Rows are points. Each copy is the shape, with its points in the same order, turned, moved and blurred by noise. Say if it was mirrored as well.
(in the rows, 128 means zero)

Shape (8 x 3):
[[ 61 120 130]
 [124 156 134]
 [140 170 185]
 [184 141  52]
 [119 106 146]
 [118  97 140]
 [120  64  79]
 [ 70 145 181]]
Copy 1:
[[175 147 176]
 [132 168 121]
 [ 81 178 141]
 [162 103  32]
 [133 124 153]
 [132 112 161]
 [184  69 131]
 [134 181 198]]
Copy 1 is: mirrored
Copy 2, 8 rows:
[[ 68 113 135]
 [119 151 147]
 [149 132 195]
 [169 182  62]
 [124  92 134]
 [129  94 128]
 [125  92  58]
 [ 81 107 186]]
Copy 2 is: only turned

Shape (12 x 6):
[[119 156 183 101  91 144]
 [129 167 165  92 154 133]
 [158 133  81 141 170 112]
 [192  83 181  97  65  90]
 [ 78  69 167 131 175  69]
 [ 86 107  73 176  92  95]
 [ 97 113 133  79 120 134]
 [117  58  76 163 116  87]
 [ 91  53 108 182 169 125]
 [ 92 151  99 111 100  93]
 [106 152 137 109 176  97]
 [195 172 136 120 155 146]]
Copy 1:
[[ 91 127 175  96  93 106]
 [ 85 176 142 113 129 118]
 [158 156 105 164 141 156]
 [193 119 179 101 113  41]
 [148 195  90 150  40  86]
 [154  78 111 192  57 146]
 [107 125 101 103  95  99]
 [204 110  84 175  70 128]
 [184 155  76 146  37 165]
 [101 101 115 175 104 101]
 [101 186 111 160 109 121]
 [132 170 162 118 177 155]]
Copy 1 is: mirrored
Copy 2, 12 rows:
[[109 134  62 152 104 105]
 [128 162  82 108 138  73]
 [160 170 168  95 160 111]
 [151 111 135 174  37  64]
 [ 65 120 167 160 167  36]
 [ 91 151 193 165 132 174]
 [ 76 113 110 101 117  98]
 [108 121 231 151 123 129]
 [108  92 195 136 199 114]
 [ 83 176 138 117 104 129]
 [101 175 123 117 161  67]
 [193 164 100  98 132  92]]
Copy 2 is: mirrored

Shape:
[[187 179 112  90 178  67  89  78]
 [182 158  71 132 151 172 167 115]
 [ 95 161 133 101  78  68  97 180]
 [ 83  89  74 171  97 141 151 121]
 [162 153  74 181 121  86 111  79]
 [187 184 105  81 106 149 100 152]
 [123  93 126 148  65 121 138 163]
 [154 151 131 124 105 164  95  69]
 [174 159 140 205 124 106 204 126]
 [140 127 169 149 106 124 214 180]
 [185 207 131 179 130 166  97 145]
 [208 197 127 113 138 144 100  78]
 [123  98 139 180 172 107 189 130]
 [198  88 142  95 131 165  92 132]]
Copy 1:
[[232 135 152 144 163 169 134  60]
 [140 162 109 107 183  97  76  91]
 [162 144 181 151 103 130 187 187]
 [108 113  57 118 118  95 137 165]
 [192 142  80 172 118 106 128  86]
 [176 184 189 109 132 124  89 126]
 [101 106 137 134  90  84 139 161]
 [148 155 123 101  88 158 102  82]
 [ 89 148 120 192 155  71 142  63]
 [ 49 124 175 148 155  80 153 119]
 [135 209 145 182 122 136  70 101]
 [184 179 156 120 130 152  90  47]
 [ 80  82 101 171 177 121 144 105]
 [145  93 182 100 108 144  51 108]]
Copy 1 is: mirrored
Copy 2, 14 rows:
[[105 109  70  98 231  88 115  80]
 [119 128  93 150 152 190 173  98]
 [108  96  74 109  91  12 162 129]
 [146 128  91  98  46 154 132 126]
 [119 111  73 120 124 127  98  38]
 [ 80  96 108 122 166 103 216  89]
 [163  98 136 122  65  96 170 115]
 [ 89 157 142  90 141 123 153  72]
 [166 157  96 215 116 125 130  77]
 [183 148 117 192  98  90 183 139]
 [ 48 125 130 188 139 124 144  77]
 [ 73 141 122 122 206 114 157  56]
 [183 141 101 166 112 127  91 156]
 [122  89 188  98 173 124 163 116]]
Copy 2 is: mirrored
Copy 3:
[[185 185 161 100 141  34 139 114]
 [175 129  76 116 180 123 142 123]
 [ 77 177 112 179  71  51 114 171]
 [ 66 107  77 135 109 144 124  71]
 [142 155 106 160 135  81 158  54]
 [195 156  99 152 113  88 127 186]
 [ 81 102 114 170  77 118 152 131]
 [178 164 142 136  97 143 129 101]
 [105 129 120 167 185 128 217 109]
 [ 66  94 126 158 152 139 193 184]
 [183 161 129 208 173 129 128 142]
 [219 182 138 133 143 105 158 129]
 [ 61  98 151 121 190 122 151 103]
 [191  77 158 135  99 109 121 148]]
Copy 3 is: only turned
Copy 4:
[[206 159  74  96 143 144 193  93]
 [119 119 152 169 128 182 215 136]
 [146 154 105 116  68  70  84 155]
 [ 58  92 106 146  60 175 119 140]
 [136 119  59 164 117 158 163  93]
 [189 154 141 160 116 140 164 176]
 [121  93 133 136  80 125  76 152]
 [149 164 127 163 123 192 108 106]
 [ 93  79 126 161 162  94 160  93]
 [ 82  63 180 127 137  87 124 146]
 [140 151  98 212 181 135 153 157]
 [190 162 125 167 155 164 164 102]
 [ 64  78 110  88 167 134 145 110]
 [181 100 140 116 142 207 109 168]]
Copy 4 is: only turned
